Each row is a point. The last column is the point's height on a tilted bowl or saddle (a function of degree 2), plus a little noise. Along how many of its main directions does it bend up, bend down or stay straight?

Points, 16 rows:
[[-19.7 -16.9  15.8   2.9]
 [ -9.7 -15.1   8.2   8.3]
 [ 36.9  14.1   0.7  12.6]
 [  3.9  -4.6 -11.5  12.0]
 [-28.7 -15.8  -3.6   7.9]
 [ 48.5   7.7   3.8  31.4]
 [ -9.8 -26.9  -3.8   5.2]
 [-16.9 -13.0 -30.5  21.1]
 [ -6.4   2.5  25.9  23.8]
 [ 20.8 -10.0 -16.2  21.3]
 [-36.3   4.7   2.4  21.9]
 [-34.0  23.1   6.4  28.3]
 [-11.0  13.4  26.4  29.0]
 [  5.6  -4.6   0.7  14.5]
 [-18.2  21.9  -7.0   7.5]
 [ 10.5   6.6 -23.1   1.8]]
Directions: 2 up, 1 down, 0 straight

Points, 27 rows:
[[ 12.0   7.8   7.3  -3.7  12.4]
 [ 23.1 -21.9   2.4 -30.7   3.1]
 [  9.6  -4.1  16.4 -24.4   8.5]
 [ -0.8  -2.3  17.8  -4.2  11.8]
 [ 41.2 -19.5  -5.7 -11.5   4.6]
 [ 15.0  13.1  -8.1  27.5  33.6]
 [-10.0 -12.8   2.5  -1.8  -6.0]
 [  8.8  20.3  -7.1 -20.3  18.5]
 [  0.2  10.9 -22.7   0.5  -6.0]
 [ -9.5 -24.8   7.4 -22.9   6.6]
 [-28.4  42.4 -16.2 -16.4   1.8]
 [-13.1 -23.8  17.7 -34.3  23.7]
 [-31.3   3.3 -20.0 -11.5 -44.9]
 [-28.0 -16.9  22.1   1.6  13.7]
 [  8.8 -18.0 -15.9  21.4   6.1]
 [-13.3   6.3  16.5  22.6  23.9]
 [ 13.0 -13.5  11.8  -2.0   3.9]
 [ 11.8 -10.7  -8.6 -21.0   1.5]
 [-20.6 -11.2 -25.2 -34.8 -18.1]
 [-26.5  15.6 -19.5   4.6 -37.5]
 [-10.2  13.3 -12.4 -23.1  -1.4]
 [ 26.4  -1.3 -24.6   8.2  19.7]
 [-10.2   4.6   4.1  -5.2   1.8]
 [ -3.3  15.2  -6.5 -14.6   5.3]
 [ -7.8   8.2 -29.5 -44.3   7.4]
 [-17.5  -0.4 -24.9  -4.7 -35.9]
 [  3.7 -12.6 -37.2 -41.1  10.0]]
Directions: 3 up, 1 down, 0 straight

Points (22 x 5):
[[  0.3  -3.3 -16.6  24.2  20.3]
 [ 11.2 -21.9   9.8   8.0   8.5]
 [ -4.0  -1.5 -18.5  -6.8   2.3]
 [ -2.1  11.5 -12.6  -1.2   5.6]
 [ 10.5  -4.5  26.6 -31.6   4.9]
 [  0.2 -15.9  -8.4   8.8   5.2]
 [ 22.0  22.3  -1.4   1.0 -12.2]
 [-12.4 -10.5  48.3 -26.8  59.0]
 [  6.9 -29.6  -4.3  18.2  20.7]
 [ 34.1   1.5 -15.1  -0.8  -8.8]
 [-19.9   6.2 -15.9   6.0   8.1]
 [-31.3 -10.7 -22.5   9.6  -4.5]
 [-32.1 -15.9  -3.7  -4.8   0.6]
 [ 14.9  -2.9 -10.0  33.0  30.4]
 [  3.1 -34.3   3.6 -26.4  21.1]
 [-31.3   4.3 -18.6  13.0   8.3]
 [ 20.4   7.7 -12.3 -24.0  -4.5]
 [ 17.3  22.4 -12.9  25.4  26.7]
 [ 10.9  28.5  -7.3   7.7   9.9]
 [-20.0 -35.0 -19.8  -6.6  -0.6]
 [-24.6  11.8   0.1   5.0  15.5]
 [ 23.5  35.5  14.5  20.6   2.2]]
Directions: 3 up, 1 down, 0 straight

Points, 39 rows:
[[ -4.2   7.6  -8.9   8.8 -12.2   9.0  -4.3]
 [  4.7  -1.3 -17.4 -18.5 -19.8  21.0   2.0]
 [ -2.5  17.5 -19.9  -4.6  15.5 -17.1  26.8]
 [  2.7 -48.3   3.0 -11.1   2.8  -7.2   0.9]
 [-12.8  18.5  -7.4  -6.4  15.5 -10.5  19.6]
 [-15.7 -12.9  -9.3  -0.9 -27.6  53.6 -13.5]
 [ -6.6 -16.8  16.6   8.5  29.3  -5.7  -0.1]
 [ 28.2  -3.9   5.9  15.3  -4.0 -15.0  -1.4]
 [ -7.2   5.0 -24.7 -19.2   3.7  29.9   6.7]
 [ 21.2  24.2  11.5 -16.9  27.5  -0.3   5.9]
 [  7.5 -28.2   6.4 -49.9 -13.7  39.5  -3.4]
 [-13.2  -5.9   0.3  28.0  14.4 -27.9  16.2]
 [ -6.9  13.6  12.9  -0.3 -16.1  -3.9  -0.3]
 [-31.3   8.6 -38.2  -7.9 -11.3  -5.1  25.6]
 [  1.3 -20.0   5.4 -19.4  23.8 -18.6  24.5]
 [-35.4  22.4  13.8  -1.2  10.6   2.1  12.3]
 [ -3.7 -13.1 -19.5 -21.2  20.4 -20.8  38.6]
 [ -9.5  -0.8   9.9  -1.7   5.1   1.5  -0.7]
 [ 13.4  -8.7 -15.0   5.4  -2.9  -7.8   8.2]
 [  1.4   3.5 -14.4  15.1  16.0   3.5   1.4]
 [ -4.5 -13.2 -14.3 -17.5  -2.0 -35.7  42.7]
 [ 11.6   7.1  -5.9   1.0  47.9   6.6   9.7]
 [ 29.3   5.5   0.6 -12.3  26.6  44.4   6.8]
 [-11.6  16.1  26.8  38.9  14.2  22.6 -26.2]
 [-12.5  36.3   1.2 -17.6  19.2 -40.4  45.8]
 [-19.5  -8.1   5.8 -31.3   0.6  -9.9  18.9]
 [ -0.7   3.4   3.1 -11.7  -2.8  26.5  -3.9]
 [ 11.9 -15.4 -10.1 -20.0   6.9  -9.6  19.9]
 [ -3.0  -3.1  36.5 -28.7 -31.8  16.6  -7.0]
 [-18.2  -0.2 -29.3 -16.5 -17.0  22.9   4.1]
 [ 28.6 -14.1  -2.1  -7.1 -15.7  30.8  -6.2]
 [ 24.3  49.2 -14.8   2.9  -7.7  20.4  -6.2]
 [ 29.6  10.8   4.8 -39.5   5.0  -7.6  21.0]
 [-12.5   0.1  22.1 -18.4   0.6 -27.2  22.6]
 [ -0.7  -5.1  11.0   2.4  -5.6  25.5 -13.8]
 [ -8.4  25.3   6.0  15.8  -0.7  -5.9  -1.8]
 [ 15.3  10.3  27.4 -23.2   4.7   0.8   0.6]
 [ -1.0  15.6 -15.3 -20.2   8.8  17.8  11.1]
 [  8.9   6.2 -29.6  10.2  24.0 -27.6  37.5]]
Directions: 2 up, 1 down, 3 straight
